Each wall is flat, endless, passes through zero and stands at right angles to its row. A trip goes straight from one point to another. Which walls does it cross, in order?

Walls:
(1): [ -6 -30]
(2): [-45  -6]
(3): [-12 -24]
(4): [-19  -4]
(5): [-29  14]
Trips:
[32 10] to [-42  37] -> 5, 2, 4
[-6 13] to [-28 -27] -> 3, 1
[38 50] to [53  5] -> none
[  0 -38] to [-25  35] -> 5, 1, 3
[ 18 -18] to [  5 -16] -> none
[36 21] to [25  3] -> none
[ 23 -95] to [ 27 -29] -> none

Walls:
(1): [ 35  95  14  50 -45   6  43 -15]
(2): [-20  36 -14  -9  46   2  18 -63]
(3): [  2   1  40 -31   8  -5 -27  40]
(4): [-25 -39  -6 -13 -10 -12 -20 -24]
(5): [-49  80  40 -24   3 -20 -21 -52]
(6): [-37  19 -79 -28  28  59  18 -22]
Trips:
[ 75  -7   2 -25  10 -36 -18 -10] to [  0  25  40 -44 -27  16   9  11] -> 1, 5
[ -8 -62  -6 -42 -17  36  37  30] to [-28  -7 -33  13   6  12  68 -33] -> 3, 2, 1
[-30  15  53 -30 -53  20 -47  68] to [-34  40  -4  54 -37  36 -30  30] -> 1, 6, 3

Walls:
(1): [  7 -17  36  24  38  43 -35  21   8  -6 -48 -10]
(2): [ 10  36  21  51  16  -4 -13  -6 -10  95  -1 -18]
(3): [ -8  29  20   7 -49 -25 -17  16 -47 -34  -2 -35]
(4): [-23  42 -46 -31 -13  30  -3  39 -18 -23   5  54]
(5): [ 21  -9 -11 -20  40  14 -45 -49  40  39  23  -8]
(6): [ -5 -15 -14 -22   0  -7  -2 -25  -5  -8  -2 -22]
(7): [-10   7 -24   9   8 -11 -19   0 -33 -19  62 -21]
(8): [ 15 -11 -22  46 -18  19  13 -38 -42  28  26  62]
(9): [-30   4   9 -24 -41  18  33 -41 -40   4  -4   0]
Trips:
[  6   3 -10  30 -34 -18  36  -5 -14  16 -16 -26] to [ 15  17 -26 -34  -8  -2 -22 -21  -2 -37   7 -26] -> 7, 8, 2, 4, 5
[ 42 -22   0  -8   3 -47 -16 -28  -8 -20  21 -21] to [-42  22 -14  -8 -13   1  -1 -57   4 -36  29 -19] -> 9, 4
[ 32 -15 -48 -30  26  -5  -1  71 -16 -16  18  11] to [  3 -15  15  54  13 -11 -15 -30 -10  36   2 -17] -> 1, 8, 5, 2, 4
[ -2   3  -4  19 -11 -10 -30  25   8 -21 -21  39] to [ 14   9  -4 -13 -31 -13 -14 -38 -23  -2  17  22] -> 1, 7, 9, 6, 5

Walls:
(1): [ 12 -13 -39 -30  35 -68  35 -37  26 -12   4 -15  28 -28   0 -33 -39 -49
  17  26]
(2): [ 39  80  30   8   9  12 -11 -36 -29 -35  32  21 -18 -10 -20 -55 -15 -34
 -16  20]
(3): [ -4   3 -50  30   8  18  42 -27  -8 -25  -1  11  34 -16 -25  40 -17   0
  33   0]
(4): [  6 -16 -16  44  35  11  21 -39 -11 -66   5  20  38  22  22  10 -42 -36
 -32  -4]
(5): [ 12   8 -38  -1  -9  19  45  -3  -7 -33 -32  37  48 -14 -39  -2  44  16
  35 -34]
(6): [-33  22 -28  45  23 -26  -4 -19 -71 -33 -25 -18 -43 -28 -22 -21  41   8
 -25  15]
(7): [ 20 -29  69  29 -21   8  13 -32  -8  95  59 -14  26 -12 -14  -1  -1  20
  66  -6]
(8): [  7  -1   9 -22 -14 -36  19  21 -35   3 -14  49  22  33   4  30 -33 -31
 -29  -5]
Trips:
[ 55  -2 -26 -10   6  20  36   5  39 -39  15   7  24  -3 -30  31   0 -29
  86 -13] to [-15 -21   5 -40  -3  -8  20 -52 -46  -9  -4  26  36  42   8 -57  -6   7
  15  32] -> 2, 8, 6
[ 59   2  -1  -1 -21 -16  -1 -54  17  -9 -52   6   5 -22 -15  26 -25   6
   7 -52] to [ 35 -36 -21  23 -27  33  19 -13  -2  14  48  16  48  50 -14  13   4  66
  10 -16] -> 2, 1, 8
[-33   2 -18 -20   4 -10  -6 -28  -9  24 -26 -14  25 -27  15  -7  45 -10
 -31  32] to [  0 -78 -57 -19  22   4  21 -24  26  36  18  30   9  -1 -27  -6   1  11
 -25  40] -> 3, 4, 6, 7
[ 26  -3   1  -4 -29 -12 -11  59  -3  20 -20  26  35 -55  28 -16  14 -13
 -29 -16] to [-11  25  -1  30   1  -8  29   7   1 -10   4  15  29  -2  10  21  -6 -36
  39  51] -> 1, 3, 4, 2, 7
[ 31  -8  18  -3 -11  31   2   9  14  18 -18  44 -33 -19   3   5  11  27
 -10 -10] to [ -3  -5  65  18 -38   9  13   3  -2   7 -40 -53  27  62 -31 -63 -10   5
   0 -39] -> 2
[-16 -60 -35 -63  11  10  15  18  -1  -9  -5 -47 -27  54 -14  40  -4 -33
 -59  14] to [-38 -19  80 -28 -48  31 -60  17 -23  51   8 -40   3  33  -2  50  13  30
 -58  39] -> 1, 4, 7

Walls:
(1): [ 33  -7  19 -37  32  -7  -4  30  -8  28 -30 -25 -28  30   9  46  24  38
  56   9  -7 -47 -51 -29 -34  42  28 -28 -39  55  26 -42  23  -3 -48 -17
  24  64 -30 -48  17 -57 -11  -8   5 -15 -25  47]
(2): [-19  47  33 -59 -32  -6 -44 -20  31 -11 -53 -25  61  -6  40  17   0 -23
  11  -2   5   7   2  30  29  -9 -17  45  35  -8 -10  -6  14   7  23  23
  11  -7 -31 -15  40   3  35 -45 -50  18 -28   6]
(3): [ 57 -21   8  27 -29  -6 -34   5 -12 -44 -15  11   7 -13 -16 -26 -32  36
 -26  11  36  34  19 -46  27 -30 -13 -24  16 -24 -24  -3   9   4  10 -11
 -22  42 -33   7 -49 -29  -9  31 -12  55  -2 -10]
(4): [-37 -45  37 -39  40 -40  23 -15  -6  14   0  -3  -5 -15  -5 -32  23   5
 -10  -8   2   4  42 -35  -8   9  25 -49  -9  61  24  23 -10   6 -16  10
  21  11 -24  -6  -4 -35  22 -16   7  -8  14 -33]
(5): [-32  -2 -39 -19  22  11  -1  33   5 -32  22  28  49 -20  -1  -3  -9   3
  40  -9  12  17 -17 -20   6   3   8  16  23 -70 -17   9   3 -23 -42  -2
  19  22   9 -17 -42 -34   8  55  74 -40   9  23]
(6): [ 20 -41 -46  17 -31  16  22 -25  -7  62 -21  55  20 -60 -16  13  23  25
 -95  13 -26   5  76   2  28  26  14  -2 -13  -4  44  22 -11  13  -1  15
  -8 -29  -4 -27  28  37  -7   4  37  -9 -11  24]
(7): [-21  -1 -21   0  33  -5 -14 -15  44 -22  22  47 -22  55  -3  21 -32  26
 -13  14  -1 -36 -22 -27  34  13  28 -48 -20   6   8  29 -21 -26  -7  37
   7 -45  -2  37  46 -40  -5  36 -17  34 -20  39]
Trips:
[-49 -11  -4  18 -16 -39  18  -7 -51  19  -1  25 -41   4 -22 -61  50  54
 -44  -7  27  48  21  32  -1 -27 -78  11 -37 -10 -36   3   0 -37 -21  -8
  18  43 -21 -18   1  -5  -5 -10   6  -3  16  25] to [ 13 -35 -44 -28 -15 -12 -13  27  19  -5 -49   2  -9  28  -7  -2 -16   7
  18   9 -37 -24 -56   9 -24  18 -14 -15  -7  31  23 -11  30   8 -21  12
 -23  33  -3  58 -28   6  15   8 -33  36  19  21] -> 5, 1, 6, 7, 4
[ 28  61  15  48 -27 -28 -24 -17  67  14  21 -42  25 -36  32 -14  -3 -49
 -38 -14 -14 -18  52 -21  23   4  24   0  -3 -10 -26 -10 -13  15  29  -4
 -61  -8   8  23   5  -9  28  -2   6   7  -9 -41] to [-26  13  26 -25 -13 -19 -49  26 -18  25 -19 -32  -7 -34 -51 -12  30 -51
  24  57 -25   8   2  -7  22   6  13  15   9 -34 -41 -43  -7   2  -4  39
 -30 -10   3  -1  32  37  13 -50 -38 -14   0 -22] -> 3, 6

Walls:
(1): [ -9 -21  28 -32   4   3   8  16  18 -30  18 -15  -6 -35  39 -61 -14 -72
  64  38 -10 -23  40  22  11   8  55   7 -21 -45 -41  31   7 -16   7 -19
  23  15  -2   3  -4  -9  29  24   5  15 -15 -58]
(2): [-29 -22 -32  39  57  -8 -13  38  -7 -44 -24   9   8  23  24  11   5   0
 -29 -11  27   8 -11 -21  12   3  30  33   4  34   4   4  10  29 -29 -16
  25 -33 -54 -10  -7  54  13  10 -22 -43  33   2]
(3): [ 43 -15  44 -24 -46 -30 -45 -39  36  22  52 -39 -17   2  18   5  28  43
  24  20 -10 -24 -81  24 -21 -41  34 -34  23   6  -7 -55  22 -30 -11  13
   2  31  -6 -11 -22   9 -48  -7 -33  36 -45 -17]
(4): [-16   1 -36  38   5   0  23  18 -46 -32  -7 -11 -18 -52  34   4   7 -16
 -19 -43  -6  22  25  -6 -25 -26   4 -26  57 -30  39  -9  21  31  20   9
  -3  -9  34  20  19  14 -11 -30 -23  46 -33  21]
(5): [-25  18  70  34  28  53  -4 -23 -38  27  42  11  12  -8 -16  -6 -68 -29
  57  27   0  13  41 -39  -4   8   4 -31  -1 -17 -18   2 -10  50 -46  27
  32  22 -16  38 -22 -17 -25 -24  18 -38  -6  12]
(6): [ 47 -32   9 -12 -33 -30 -13 -16   4  14 -11 -50 -16 -48  -6  40 -29 -15
  38  -2 -14  -8  34 -19 -62 -47 -13   5 -23  13  54 -38  19 -17 -40 -46
  21   6 -26 -41 -49  -7  26 -38 -28 -33  -7  -6]
(7): [-14 -13  -9  26 -11   3 -11 -19   5   5  25  30  -1   9   4   0  19  12
   9 -14 -24 -21  -7  -3 -26  -2   1 -53 -19  25 -35  18 -22  20  -9 -20
 -16  95   3 -61  26  24 -35 -38  17  36 -27   6]
(8): [  7  10   3  11   0  37 -11 -28  22 -18  17 -18 -10 -13  -2  -7 -40  66
 -44 -26  23 -10  31 -15 -20  15   0  88   8 -22   4  18  -4 -33 -34  45
  54 -39 -17 -14 -27   0  45   9 -18  66 -10  26]
(9): [  6  38 -23  25   2  -9 -15 -30  17  10 -23  25  30  -1  28  -9  -4  13
  61  30  12  30  -9 -21   9  -8  -1   4  24 -23  15  10  37 -11 -28  33
  19 -25  -1   0 -15  25  -6  -7 -20 -32 -34  -1]
Trips:
[-12 -34   8  41  10  -3  -3   7   2  42  -5   8  -5  41  67  -3  13 -44
  -7  -3  -6   2  15  20 -22 -32  -7  -1 -29 -10 -11  54 -18 -35   5  -3
  17  32  12  24 -29 -28   6  12  34  45  20 -14] to [ 36  -6  -2   7   4 -10 -67  -3 -36 -13  -6  16  31  -2   5  13 -38 -14
 -24  30  41  11  60   1 -16  14 -20  16 -46   3 -14  13  -1  10   4 -10
 -39  29 -26   0  -9 -40  21 -25  27  23 -11 -25] -> 8, 6
[ 19  -3  21  -8  -4 -32  -3  19  14 -18  28 -46  -5   0  12  -9 -56 -15
   6  24 -17  12 -76  61   2  39   5 -12  41 -37  60 -24 -32  -5  -9  -8
 -17  32 -12  -5  36 -10  13  -8  52   9 -41  43] to [-58  18   3  23 -10  21 -33 -22  31 -11  10 -47  13 -33   1 -13  32 -19
 -24  -7 -52 -10 -16 -12  20 -26 -24 -23  52  28  16 -48 -50 -10   4 -34
   6  20 -21  10 -49 -32  -9 -14 -17   0 -51  20] -> 1, 5
[ 28 -14   9  53  26 -58 -39  20   4 -21  52   5  21 -11 -25  26 -13  30
   7  -3 -12  52  -9 -42   2 -10 -29   7  11 -33  10 -44  41   0 -25  32
   4   8  36  -8  22  22  -8 -13  -7  -7   4  60] to [  5  -5 -24   7   1 -35 -22   0  15 -10 -44  -3  42  -1 -46 -16  -8  17
 -14 -25   4  40  11  45 -36 -81  25  -5 -50  -4  56   2  -8  20 -25  42
  26 -36  13 -15  14 -15 -13 -56  22 -41   1  13] -> 7, 3, 5
[ -1 -68 -33  13 -23  -5  52 -17  94  37  18  15  55 -23 -15  11  -5 -16
   6  10 -36 -34  82 -76 -71 -84 -11  -9  32  13 -38  36  -1 -19  11 -27
  -5   7   0 -60  16  18  27  37 -25  -3  -5 -37] to [ -5 -38 -44   7  -8 -16  40  33  36   5  32 -27  46  22  33  28 -58  22
 -40  49  -1  16  -3  26  -5  21 -25   0  35  27  26  -3 -51 -27  21 -18
   0   0  57 -14   4  38   0  34  -9 -34  22  27] -> 9, 2, 1, 8, 7, 6
[ 36  13   6 -41  24 -48  45  62  27 -12  37  27  22 -17   5  28   9  44
 -48 -24 -35  12  11  41 -13  23  70 -24  -6  25  -1  30  77   8 -31 -28
 -30   4  49  -5  83 -12 -35  -6   3  -7  -9   8] to [ 22  15  29  -1  10  -6  11  16   1 -11  26   3 -28  21   6  -5  30 -12
   8  16  21 -21 -19 -30   2  -3   1 -22  21   3   4  10  10  26  -7 -31
  14  -3  -3 -17  16  16  31  34  18  -4  -9 -43] -> 2, 1, 4

Walls:
(1): [-41 -39 -28  16  17   6  18  34  -3   7  -6  38  -3 -41  50  -8  15 -12
  19  24  24  21 -48  76 -38 -25 -12  -5 -10 -30 -51  54  28  45 -55  15
 -46  -9   1  16 -39  -8 -50 -14  53  -6   5 -39]
(2): [-20  26  75 -10 -21  19 -10 -38   1 -24 -39  12  27 -15 -70 -15   6  41
 -11 -72 -27 -31  47  50  13  44  23 -29  -4  37  18 -23 -52   3 -47  -8
  34 -26   4   0  13 -22 -11 -33 -13 -54  -1 -26]
(3): [-10  38  42 -16 -40 -60 -18  -9 -26   6  -3  12   4  36  47 -51  36 -28
 -20  33 -31  71   5  38   5 -32  -3   8  12  12 -28 -17  33  -8  15 -15
  21 -22 -19  -1 -21   7  -5  39   2 -17   7 -31]
(4): [  4 -34 -20  22  36 -21 -33  39  72  21 -34  -3  -6   4 -33  29  20  73
  92  31 -56 -27  26  26  47  49  16  26 -41  15 -35 -46  35  21 -33 -21
  30 -13 -11   0 -12  49  38 -60  42  -4  24   9]
(5): [ -1 -14 -39  -1 -12 -36  42  32 -24  27 -28 -37  11   2  20  15   3  35
  45   2  48 -10   1  50  37  -7  15 -35  -2 -37  52 -28  39  64  -8 -35
  15 -22   4 -34 -20 -16  49 -28  21 -15   1 -20]
(6): [  8 -49 -56  -7   0 -12  60 -28  21  54   1 -15 -10  -8   7  41  33  54
  21 -33  63 -33  22 -17 -11  23  47 -36   0  -5  23   0 -19   8   1  35
  -3  -3  -7  26  46 -14  25  19 -29  -8  24 -44]
(7): [-56 -51  19 -19 -11 -43  54  30  23 -10 -26  24 -28  41 -19 -18   6  27
 -28   6 -24  11   3 -29 -19 -11   5   2  21 -37   0  22  40 -26  15   9
  45 -41  16 -28 -41  31  -1  16  71 -24 -13 -52]
Trips:
[ 26   4  75 -39  -7 -42 -10  11  17 -54 -37   7 -49  45  -8 -20  12  -1
   4  61  11   6  20  32 -30 -41 -22  28  16  26   0   1 -20   0 -17  42
   7 -43  -5 -54  10 -40 -26 -46  12 -42 -58  30] to [  4  18 -30   2  -7  -2 -11   1  -1  35  51 -31  -8  23 -21 -46 -11 -40
  16 -16  10 -26 -30 -45   0 -23  39 -14  23 -60  13 -53  35 -16 -30 -21
  -4 -10 -26  38  52   7 -18 -17  20 -26   2  16] -> 1, 5, 2, 7, 6, 3
[-60  12  27 -11  61 -33  30  -4  26 -15  -4   7  30 -62  43  -5  20   9
  -3 -15 -25 -17  42  -7  20  14  34 -28 -78  45  -3 -66  42  -7  12 -10
   8   0 -23 -12   2 -46  20  39  15  37   3 -19] to [ -4 -53  10  -2  -9 -56  66  17  10   1  25 -34 -20  40  22  47  13   9
  16  15  -7  44  30  16  -8  17  -3  -4 -31 -24 -31  19  30 -34  17 -73
 -21 -21  46  25  65  38  -8  49  -1  19 -21  -2] -> 2, 1
[-47  67  19 -14  18  32   0 -31 -13   7 -80  -3  41 -41 -23  20  50 -70
  15  64 -11   1  34 -25  15  28 -30  22 -33 -23  24 -21  20   1 -39  41
  13  -5  34  -9  19 -12  64   9 -22 -22  -1  14] to [-47 -43  27   0 -31  -4   6  12   7  -2 -16 -21   9  16 -23  11 -30  37
 -19  23  15   6 -70 -15  37  19 -19 -18  45 -32 -66 -46   4  10  23  40
  12 -20   8 -31 -47  48   7 -18  51   4 -56 -46] -> 7, 1, 2
[ -6  56 -12 -95 -20 -36  14 -24   5   9 -47 -28 -21 -22  -6  54  39 -18
  34 -21 -32 -44  -6   8  45 -41  31 -11 -29 -12  -5 -35 -10  15 -25 -16
   3 -27  -4  27   8  20   0 -19  12   3  16  -7] to [ 12  23  15  33 -38 -46 -59  59 -26  27  -4  20 -19  -9 -19 -43 -13  19
 -10   0  -1 -15  59  -1  28  26 -19 -14 -36 -26 -57  -6 -14  -2   5  43
  32 -35  35 -35  11 -31   8  15  22 -31   7  41] -> 7, 6

Walls:
(1): [  4   8  44 -17  -1  10  -2 -12   2 -17 -19  -4 -28   7  -5 -39  21   7
   1  66 -44 -14 -17  17  41  10 -11 -38  16  15 -27  22  32  -3 -27  45
 -11   6 -25  26  -4 -12  16  29 -18 -27 -29 -21]
(2): [ 63  72  11 -36 -29   7  39  -8 -21 -11 -38  35   2  22  48  55 -13  39
   3 -29  29  17 -37 -13 -49   7 -27 -27 -60 -20  50  -2  32  32  38  21
 -13 -43  29  47   7 -29   1   8   8 -76  12  47]
(3): [-22  -4 -18 -18  31   5  -4   5 -34  53  -2  -6 -11 -25 -53   7 -90   4
  53 -18 -54  -3 -14  -8  -9  -5 -41  18   0 -16 -17  -5 -66   0   8 -65
 -29  41  10  21 -36   0 -42  29  50 -12  -1   9]
(4): [  7 -15 -16  24  -8 -18  12 -17 -10 -11  30  23 -25  17  -2  16 -56  30
  -3 -22 -13  -1  12  41  61  37  -4 -14  -1   0  -2   7  11   1  58  33
 -18 -32  26 -35 -42 -16  32 -24 -44  27 -26 -16]
(5): [  6 -41 -53  30 -22 -16  25   0 -43 -37  -9   4  13 -47  35  -5 -14  16
 -36 -49  34 -12 -15 -29 -43  50  13 -37 -13  31  -1  -8 -16   4  28 -39
 -23 -22  63  33 -95 -45  -3  34  26 -31 -17   0]
(6): [ -9  23 -37  31  -3  -3   2  27  -1 -46  16 -51  55 -74  35  49  20 -26
  11  16  38  17 -11   6  17 -37  35  24 -52 -29  -9  10 -54  35   5   2
 -62 -42  -8 -55  16  27 -19   1  27   5  11  30]
(7): [-13 -14 -65  10 -64   7   5  15  18  -7  71  -7 -13  26  58  -4 -35  27
  26 -27  18  25   5 -12 -13  24  -7 -42  15   8  -6  32  53 -55 -26  47
 -22   4   9  21 -36  11  -9 -35   8  12  32  12]
(8): [ 14  -6 -25  42  -8  47   2 -31  29  -2  35  18 -13  -2 -23  35  34 -18
 -10  34  33   7  21   8  11 -29   9  32 -30 -13   0 -46  13 -35 -41 -28
 -17 -35  10  25 -10  29  46 -19  38  33  -6  33]
(9): [ 48 -15  25  11  10  -9  42   4  -7  55 -25  16 -35 -44  21  17  38  30
 -17  23 -15  57 -53   1 -29  32 -20  64  52 -11  40  25  12  13   6  21
  -2  -4  23   3 -31 -47 -44  16  22  13  -8 -39]
(10): [  3   6 -20   4  -9 -21  21 -16  13  14  27  11  14 -14 -20  27  -2   7
  18 -18 -18 -34  11  -8  29 -14 -46 -35  30  28 -16 -16  21   1 -18  31
  -2 -22 -12  40  11 -18  50 -51  14 -40  37  -2]
(11): [ 16 -17 -27 -10  10 -23 -29   1  14  15 -40  21 -28 -10  17 -50  19  42
 -41  -9 -12  22  50  14  15  46  10  82  -3 -44  23 -15 -31 -16 -36   5
  25  47   5  26 -29  13  10 -16  11   4  36  23]
(12): [-22  16   9  15  22  -7 -21   5 -39  51  12  16  21 -11  19 -10  19  13
 -34 -10  14  -6  -4  -7 -41 -13  -6 -48  14  -6 -15  53  12 -24   9 -12
   8 -29  15  17  25  32  13  16  17  43 -29   3]
Trips:
[-46   2 -39  28  -3   3  -3   2  25 -17  26  -4  32 -10  -5  -2   6 -14
  14 -15   2 -16  13  18  20 -23  42  43 -19  21  -7 -39   6 -42 -26  36
  50 -28 -13  24 -24 -26 -14 -46  -3  18  20  25] to [ -5  27  13  38 -14  18  14  26  29  13  46 -27 -34   9 -18   5 -25 -13
  39  19  45   1   8   1  -1  25   4  10 -33  21 -52 -14 -32 -13  33  42
  35  56 -21 -53   0 -47 -38   4 -31 -71  -2  27] -> 11, 8, 3, 10, 1
[ 14   8  16 -26  59 -10 -20  33  69 -32  67  26 -18  13 -53  19  72 -31
  19  31  40  -8 -19 -29  58  26 -23  28 -10 -21  38 -32   5 -10  10  29
  -7   2 -23  34  27  10 -12   6  -8  46  18 -33] to [ 36   8  12  50  40 -19  39 -64   6  14  18 -30  33   1 -28 -16 -18 -15
   7 -39 -23 -31  54 -14 -17  49  -7   9 -21 -15  21  15  -9 -60 -29   0
  23  60 -22 -28  29 -42   1  16  26  -1 -28   7] -> 6, 9, 1, 3, 8
[  3  64 -34 -38  -7 -26 -34  22 -10  16 -25   0  27  -3  20   4  -8 -22
 -43 -55 -27  -6  32  11 -14  -9   7  62  -8 -19  35 -10 -36  23 -12 -61
 -28 -30  -1  46   5   9  17  -5 -13 -20 -17 -44] to [  6 -18  29  11  27  17 -17  -8 -31  22  26   0 -44  54  30   4   6 -23
   7  35   5 -26  32   5   6  13  21 -35  35  -6  55 -23 -14 -18   7 -32
   5  11  59 -44 -17 -12 -37  29 -24   2 -31   3] -> 6, 9, 4, 2, 11, 1
[-17  32  15  27  44   7   0  62  -5  47  10  11  44   3  13 -31   6 -24
 -16  22   0 -24  86  35 -10  35  24  -7  -9  -7   4   3  26  14  16 -18
  29  -2 -70 -22  24 -40  35  37  11 -11  51  -9] to [ 26  39  -6  18 -18 -41  -5 -31  69  26  10 -23  35 -17  -6 -35  65 -23
   1 -59  20  23  60   5   2  41 -13   2   4  -3 -32 -13 -14 -30  37  29
 -16  -1 -36   1   4 -23  15 -18 -58 -28  20   8] -> 1, 6, 12, 4, 7

Walls:
(1): [ 13  17   5 -30 -24 -37 -16 -41  22  10  -3   1  13 -55  27  13 -28  13
 -13 -10 -37   8 -31 -25  29  71   2 -11  46 -75   0 -65  63 -24 -20 -16
  57  -9  14 -41   1  16 -11  10  10 -25  40 -36]
(2): [-54  -3 -50  30  -5  56  37 -40 -54  49  -6   5   3  -2 -30  11  19  30
  41  40   6  52  18  28 -24  -2  52 -14  11 -13  54 -40 -18   7 -36 -23
 -35 -24  12   7  39  11   5 -13 -22 -19  -8 -22]
(3): [ 43  16 -10 -21 -19 -16 -77 -17 -17  41 -23  -1 -11  12  20  92  56 -14
  -3  35  32  19  24  15  36 -33 -22  44   5  57  -1 -10  31  19 -64 -12
 -32  44  51   1  19 -26  10 -47  50  -3 -16   8]
(4): [ -2  -1 -13 -54  25  29 -29 -10  28  -8  24   3  24   1  -8  -7  31 -39
  18   6  70   6  -2  34 -56 -27  -9   6 -20  76   5  12  16 -16  27  26
  40   7 -20  25  18  13  26 -36 -12 -10 -17  41]
(5): [ 15 -36   3  25  31 -31  -6 -15   3 -46 -13  57 -40 -83 -48   0  29  -9
  33 -40   1  14 -19 -24 -65  67 -16 -13  20   7 -19 -12 -13  12   3  48
  30 -27  -7  25 -49 -31  57  26  24  49   7  -4]
(6): [ 34 -19 -45  30 -43 -14 -12  -5 -16 -94 -17 -18  21  -1   3  21  47  25
   9  20 -25  32  30  -8 -57 -17 -17  -1   2 -19  31   2  -7  29  42  19
 -21  26   5   5   4  53  19  16  -3  -3 -12  25]
(7): [ -3  51  72 -19  23  34  10 -45 -16 -16  43 -19  -4  -5  46 -18  -5  23
  16   5 -57 -12 -14  33  15 -12   2 -48  19  31   0 -72   7  39 -22 -27
  18 -29 -17 -19   5  42  -6  12  39  66 -41  -2]
(8): [ -5 -41 -45  -1  20  18  41 -20 -31 -18  17  26  59  22  27  30  40 -20
  -8  -5  13  43  39  41  51  -3 -33  28 -35 -38 -24  26  36 -41   7  18
  19  68 -61   1 -32   1 -11 -16  -8 -13  13  74]
(9): [-56   3  37 -49  23   3 -19  28  46  -2  -7 -46  -1  40 -43  19 -29  15
   9  12   4  -3  61 -56  55  30 -34 -31 -38 -57  41  15  -5  24  16  32
 -25   6  47  19  25 -18 -25  56  50   5  -7   7]
Trips:
[-14 -13  13  62  32 -45  24   4 -76 -57   0  -3  24  94  45 -10 -46  -3
  30   8  35  13   6  52 -41   0 -31  -7  36  38 -70 -16  11  66 -36  -9
 -14 -14  -4 -21  69 -17 -10 -11 -41   9 -21  16] to [ 63   5 -78 -61  -1 -19  10  10 -15  12 -46   5  -6 -10 -15  20 -39 -29
  16  12 -41   3  25  -1  18   7 -30  29  -4  24   2  22  12 -33 -25   5
  23  59  22 -21  -3   1  -1  -9 -74  10  18 -15] -> 7, 2, 1
[-18  21 -22 -40 -26 -43  37   0  32   9 -32   6  10 -25  36  43  -6 -33
 -38   5  -8  45  10   0  16 -16  26  22 -19 -37  15  -9  39 -27  -4  51
  50   6  30 -36 -20 -53  25  -3 -13 -44 -62  47] to [ 82 -13   6 -28 -18  -7 -43  -5   2   3  -1  19 -42  11 -37 -24  12  71
   7 -35  25 -69  21 -20   2 -20 -50 -36  26 -18 -22 -25 -14 -54   5  15
  17  21  17  -4 -38  22  49  51  12 -68 -18  -7] -> 6, 5, 8, 4
[ -9  13  17 -10 -35  -6 -39 -54 -18  -4 -29  25 -21 -34   8 -51 -64 -20
  28  48 -42   0 -26 -58  16   1  15 -15   0 -31 -31  14  50  24  -2 -48
  19  -8 -40 -36   2 -34  32   3  19 -14 -39 -42] to [-16  15 -74 -22  -6 -32  12 -55  21 -69  -5  38  17  27 -10  52 -10   0
  36 -58 -20   3   4  -6   2 -83  76  26   9 -17  32  -6   3 -46  -1 -11
 -39  30  19  33 -50  14  82 -20   8   1 -10  44] -> 2, 6, 3, 8, 7, 4, 1
